Rows are points. The points of each table are mixes of a few directions, plus a little noise. How many directions does each table use, and how many do they share? Where both have some left over, give the other angles between the two spaces (their principal angles), to ten degrees, smallest first.

First (6 x 2)
[[  9  29]
 [-12 -36]
 [ 11  34]
 [  5  16]
 [ 10  32]
 [-24 -76]]
Second (4 x 2)
[[ 28 -45]
 [ 17 -26]
 [-29  45]
 [-16  25]]
Directions: first 1, second 1, shared 0; angles 50

First (7 x 3)
[[ -6  -3   0]
 [ -4  -1   0]
 [  0   0   0]
 [-53 -27   5]
 [-66 -33   5]
 [ 77  38  -6]
 [ 51  26  -4]]
Second (7 x 3)
[[ 84  39   9]
 [-42 -11 -55]
 [ 22  10   6]
 [-27 -10 -20]
 [-27 -21  43]
 [ 18   7  12]
 [-27 -14   5]]
Directions: first 1, second 2, shared 1

First (8 x 6)
[[-11 -33 -70   3  51 -15]
 [  0   2   4   0  -3   1]
 [  4   9  20  -1 -15   5]
 [ 11  30  65  -3 -48  13]
 [-10 -28 -62   3  45 -14]
 [ -8 -22 -48   2  35 -10]
 [ -1  -3  -6   0   4  -2]
 [ 16  44  96  -5 -70  20]]
Second (7 x 6)
[[ -3 -24 -61  26  83 -65]
 [-13   8  29   4 -20  32]
 [ 13  12  24 -24 -48  24]
 [-27  -4   6  30  29  10]
 [ 35 -10 -48 -24  14 -56]
 [-18  12  42   6 -30  47]
 [ 12   6   9 -17 -28   8]]
Directions: first 1, second 2, shared 0; angles 30

First (7 x 8)
[[ 43  41 -63   0  -1 -11  20  -1]
 [ 33  51 -72   3  -8 -14   1  -2]
 [-50 -10  25   7 -15   0 -54  -3]
 [ 42  -6  -3  -8  18   4  57   3]
 [-43 -12  26   6 -11   1 -45  -2]
 [ 22 -54  62 -14  30  18  71   7]
 [-46 -10  25   6 -13   0 -49  -3]]
Second (8 x 8)
[[ 31 -27  54  47  25  15  96 -11]
 [-16 -17  17 -14   0   3 -16   5]
 [-41  -5  23  21 -13   1 -38  -7]
 [-13  -5  -4 -26  -5  -2 -31   7]
 [-57 -40  77  28  -3  11 -22  -7]
 [ 30  64 -93  -5 -15 -19 -19   0]
 [ 39  -1 -26 -43  13   0  27  13]
 [ 26  31 -49  -7  -3  -9   3   2]]
Directions: first 2, second 3, shared 2

First (8 x 11)
[[ 78  14  26  32 -24  21  28 -25 -55 -16 -32]
 [ 11   2 -15 -17 -17  26 -37  41 -25   0   1]
 [-21  -4  21  25  28 -43  57 -63  42   2   0]
 [ -4  -1   3   3   4  -6   8  -9   7   0   0]
 [-73 -14   9  10  47 -63  48 -58  83  12  19]
 [ 27   5  -8  -9 -21  29 -28  32 -35  -4  -6]
 [-44  -8 -39 -47  -5  20 -72  75   7  11  26]
 [ 27   5   3   3 -13  15  -4   7 -25  -5  -9]]
Second (9 x 11)
[[ -9  -7  17   5   6 -12  -2 -11  -2 -11  15]
 [ 45  13  -2  -9 -24  20 -10  21 -48  -6 -14]
 [ -9 -35  13  98   6 114 -47  -5  59  -1 -21]
 [-36  -5 -16 -51  -1 -19 -48  50 -15  -4  38]
 [ -3  21 -66 -66 -19   8 -20  67   0  38 -18]
 [-21   5 -26 -29   4 -15   1  16  21  18   0]
 [ 18  11  20  -8   4 -52  44 -35 -24 -12   3]
 [ 16  13  15   4   8 -47  60 -47  -4  -1  -9]
 [  1 -15  44  53  15  -1  23 -53  14 -21   4]]
Directions: first 2, second 4, shared 2

First (8 x 14)
[[-14   4  -4  -6  27  49  16  25   8  32   7  12 -33  21]
 [ 12  -5  16  -3 -29 -39 -33 -20   8 -30  -1  -9  27 -24]
 [ 19  53  -9 -25  -7   9  25  58  -9 -23  58  23 -75 -11]
 [-15 -12  21 -17  12  41 -31  11  36  25   4   7 -16   8]
 [ 22   6   9  -2 -36 -55 -22 -17  -6 -44   6  -9  23 -29]
 [ 13 -15  -2  18 -27 -61 -10 -43 -19 -31 -26 -20  58 -18]
 [-45 -55 -34  50  64  51  54 -41 -22  83 -81 -15  54  61]
 [  9  24   3 -17  -6   7   0  29   5 -12  31  11 -38  -8]]
Second (11 x 14)
[[  9  26 -26 -13 -10 -11  33 -20   0  22   5 -67 -24  -8]
 [ 27  80 -20 -26  -7   8  86 -16 -50  26  19 -70 -58  21]
 [ 10 -44  -6  19  11 -10   0  19 -13 -23  41 -18  11 -24]
 [-17 -56   9  12   4  -9 -48  13  26 -19  -1  34  36 -17]
 [-22  10 -71  11  -4 -33   7  46  39 -16 -16  61 -28 -30]
 [-26  -9  30 -36 -11   8 -28 -10   8   5 -13  14  26  20]
 [-14 -62  38 -15  -4   0 -52 -27  18   2   5 -36  53  -6]
 [ 32  31  85   6   5  52 -10 -69 -31  35 -28 -34  16  52]
 [ 30  -6 -50  79  25 -14  18  44   2 -30  10  48 -31 -39]
 [-31  24  -2 -53 -21  -4  -1 -10  15  17 -20  -5   0  17]
 [  0   6  12  17  11  13  -5  28 -16 -21  -3  75  -1  16]]
Directions: first 3, second 5, shared 1; angles 70, 70

First (10 x 18)
[[ 12   2  43   0 -60  13 -16  66  20 -19  23  -8 -52  -3 -46 -39  29 -14]
 [  2  26 -46 -59  -7  56 -16  51  48 -14  51 -20 -78 -11 -76 -21  12  20]
 [ 30 -13  44  17 -41 -13  -3  42  16 -18  -5   7 -34   5 -29 -18  25   4]
 [ -5 -23  17  45  39   3  31 -28 -53  44 -26  15  63  24  26  56 -19   2]
 [-50  34 -24 -41 -22  50 -26  27   2   2  56 -32 -19 -21 -14 -37  -5 -43]
 [  6  -5  14 -25 -29   5   8  27  24 -13  29 -31 -24  -6 -12  19  30   3]
 [ 14  -1 -23  17  38 -40  -1 -42  -2  -9 -39  21  22   4  32   3 -20  12]
 [ -2 -11   2 -16 -16  -1   5 -43   2   9 -24  43  10 -10  -5 -38   9  47]
 [  0 -20  -5  16  35 -57  23 -76 -20   4 -41   2  69   3  81  48 -10  10]
 [-10   9 -26  44  64 -15  -5 -23 -38  12 -22   1  42  16  41  26 -47 -40]]
Second (8 x 18)
[[-20 -14  21 -51 -59  19   9   6  21   3  39 -22  -7 -18 -14  -6  45  18]
 [ 24  44  -3  50  52  -8  13  12 -27 -19 -40   3 -14   5  38  32 -45 -29]
 [-27 -31  15 -54 -63  11  -5 -12  23  12  37  -6  10 -15 -22 -31  47  27]
 [ 10  57  19  36  19 -11  22  -7 -33 -26 -50   9 -10 -19  70  11 -36 -25]
 [  7  -7 -17  23  28 -14 -14 -13  -7   6 -18  20  14  14  -4 -12 -19  -3]
 [-13 -50 -32  18  16 -42 -50 -71  -4  28 -30  66  62  19 -18 -85 -14  18]
 [ 16  48  24  -3   0  32  42  60  -2 -25  16 -53 -52 -13  21  76   1 -20]
 [  4 -46 -27 -18   7  13 -17  25  29  22  46 -17  -2  27 -70  14  22  14]]
Directions: first 6, second 3, shared 2; angles 60
